Every row gives one point. Each copy is the shape, with its points in the same order, turned, moved and blurred by noise. Some copies are also mirrored. Which?

Shape (7 x 2)
0.121 0.193

-0.013 0.246

-0.338 -0.059

-0.135 -0.211

-0.011 0.202

0.061 0.342

-0.239 -0.055
Copy 1 (7 x 2)
0.291 -0.133

0.173 -0.265

-0.268 -0.249

-0.178 -0.007

0.196 -0.238

0.316 -0.264

-0.187 -0.216
Copy 1 is: mirrored
Copy 2 (7 x 2)
-0.126 0.134

-0.208 0.015

0.062 -0.355

0.244 -0.175

-0.161 0.013

-0.271 0.092

0.069 -0.237
Copy 2 is: only turned
Copy 3 (7 x 2)
-0.215 -0.144

-0.273 -0.023

-0.010 0.325

0.118 0.139

-0.248 0.002

-0.372 -0.082

-0.001 0.239
Copy 3 is: mirrored
Copy 4 (7 x 2)
-0.076 -0.030

-0.076 -0.175

0.348 -0.319

0.401 -0.069

-0.008 -0.154

-0.190 -0.137

0.285 -0.243
Copy 4 is: only turned

Shape (6 x 3)
-0.094 -0.122 0.005

0.059 -0.095 0.068

0.117 -0.204 -0.110

-0.383 0.405 0.113

0.167 -0.246 -0.262

0.061 0.234 -0.002
Copy 1 (6 x 3)
0.115 -0.178 0.059

-0.049 -0.097 0.028

-0.071 -0.161 0.238

0.523 0.132 -0.256

-0.075 -0.164 0.406

0.112 0.187 0.024
Copy 1 is: only turned
Copy 2 (6 x 3)
-0.074 -0.059 -0.060

-0.100 0.091 -0.152

-0.196 -0.030 -0.290

-0.205 0.152 0.510

-0.291 -0.135 -0.402

-0.359 0.212 0.063
Copy 2 is: only turned
Copy 3 (6 x 3)
0.079 -0.048 0.006

0.033 0.026 -0.122

0.138 0.194 -0.068

-0.482 -0.260 0.248

0.258 0.312 -0.017

-0.280 0.136 -0.054
Copy 3 is: mirrored
Copy 4 (6 x 3)
-0.025 0.131 -0.102

-0.067 0.081 0.075

0.091 0.139 0.133

-0.224 -0.270 -0.495

0.297 0.146 0.193

-0.084 -0.223 -0.035
Copy 4 is: mirrored

Shape (10 x 4)
-0.145 -0.059 0.162 -0.334

0.147 -0.162 0.051 -0.102

-0.152 -0.174 0.001 0.180

0.024 -0.186 0.094 -0.071

-0.081 -0.101 -0.095 0.207

-0.013 -0.148 0.481 0.385

0.414 -0.134 -0.314 0.005

-0.150 0.119 0.069 0.005

0.016 -0.298 -0.487 -0.182

-0.082 -0.042 0.072 0.309
Copy 1 (10 x 4)
-0.194 -0.321 -0.063 0.180

-0.168 -0.056 0.148 -0.037

0.116 -0.111 -0.064 -0.252

-0.143 -0.143 0.063 -0.089

0.162 -0.004 0.022 -0.196

-0.279 0.084 -0.296 -0.460

0.027 0.195 0.501 0.021

0.034 -0.036 -0.190 0.055

0.277 -0.230 0.477 0.057

0.071 0.078 -0.129 -0.270
Copy 1 is: mirrored
Copy 2 (10 x 4)
0.112 -0.098 -0.183 -0.326

0.016 -0.268 -0.005 -0.013

-0.306 -0.017 -0.092 0.024

-0.081 -0.212 -0.080 -0.075

-0.250 0.033 -0.017 0.115

-0.562 -0.251 0.197 -0.261

0.136 -0.249 0.132 0.411

-0.083 0.119 0.036 -0.172

0.151 -0.076 -0.332 0.386

-0.361 0.002 0.103 0.003
Copy 2 is: only turned

Shape (9 x 6)
-0.444 0.057 -0.093 -0.086 0.226 0.227

-0.145 0.117 -0.119 -0.111 0.153 0.357

-0.024 0.037 0.036 -0.178 -0.173 0.382

-0.212 0.256 -0.309 -0.025 0.142 0.331

0.227 -0.131 0.120 0.047 0.129 -0.265

-0.200 0.054 -0.067 0.063 -0.151 0.077

0.046 -0.193 0.141 0.192 0.112 0.024

0.321 -0.321 -0.011 0.432 -0.047 -0.005

0.216 -0.394 -0.079 -0.049 -0.085 -0.030
Copy 1 (9 x 6)
0.166 0.322 0.424 0.077 -0.030 0.318

0.113 0.335 0.410 -0.147 0.088 0.073

0.145 0.300 0.138 -0.369 0.185 0.100

0.129 0.213 0.606 -0.152 -0.009 0.083

-0.185 0.047 -0.176 0.169 0.079 -0.197

0.134 0.040 0.128 -0.159 -0.054 0.139

0.001 0.224 -0.119 0.045 -0.126 -0.101

0.111 0.112 -0.246 -0.047 -0.262 -0.490

0.240 0.127 -0.180 0.046 0.203 -0.260
Copy 1 is: mirrored
Copy 2 (9 x 6)
-0.023 -0.270 0.237 0.232 0.249 -0.270

-0.171 -0.038 0.158 0.251 0.204 -0.123

-0.097 0.129 -0.130 0.215 0.344 0.021

-0.250 -0.028 0.243 0.132 0.117 -0.347

0.218 -0.208 -0.064 -0.037 -0.221 0.303

0.101 -0.036 0.025 -0.078 0.244 -0.106

0.055 -0.204 0.100 0.007 0.053 0.302

0.092 0.046 0.233 -0.259 -0.070 0.551

0.286 0.167 0.065 0.084 -0.060 0.344
Copy 2 is: mirrored
Copy 3 (9 x 6)
0.251 -0.056 0.166 -0.415 0.245 0.249

0.171 -0.187 0.280 -0.129 0.245 0.320

-0.129 -0.309 0.037 -0.065 0.194 0.372

0.393 -0.227 0.240 -0.096 0.275 0.344

-0.159 0.139 0.111 0.093 -0.112 -0.168

0.130 -0.210 -0.108 -0.152 0.065 0.127

-0.112 -0.076 0.217 -0.125 -0.139 -0.091

-0.224 -0.368 0.226 0.085 -0.257 -0.333

-0.329 -0.191 0.059 0.056 0.182 -0.232
Copy 3 is: mirrored
Copy 4 (9 x 6)
-0.230 0.135 0.044 -0.207 -0.256 0.220

-0.035 0.007 0.239 -0.153 -0.169 0.180

0.128 -0.153 0.137 -0.325 0.063 -0.068

-0.107 -0.014 0.259 -0.148 -0.063 0.374

0.104 -0.020 -0.217 0.375 -0.012 -0.207

-0.058 0.034 -0.074 -0.161 0.174 0.114

0.220 0.205 -0.175 0.114 -0.066 -0.112

0.544 0.174 -0.273 0.219 0.161 0.033

0.380 -0.211 -0.348 0.047 -0.048 -0.081
Copy 4 is: only turned
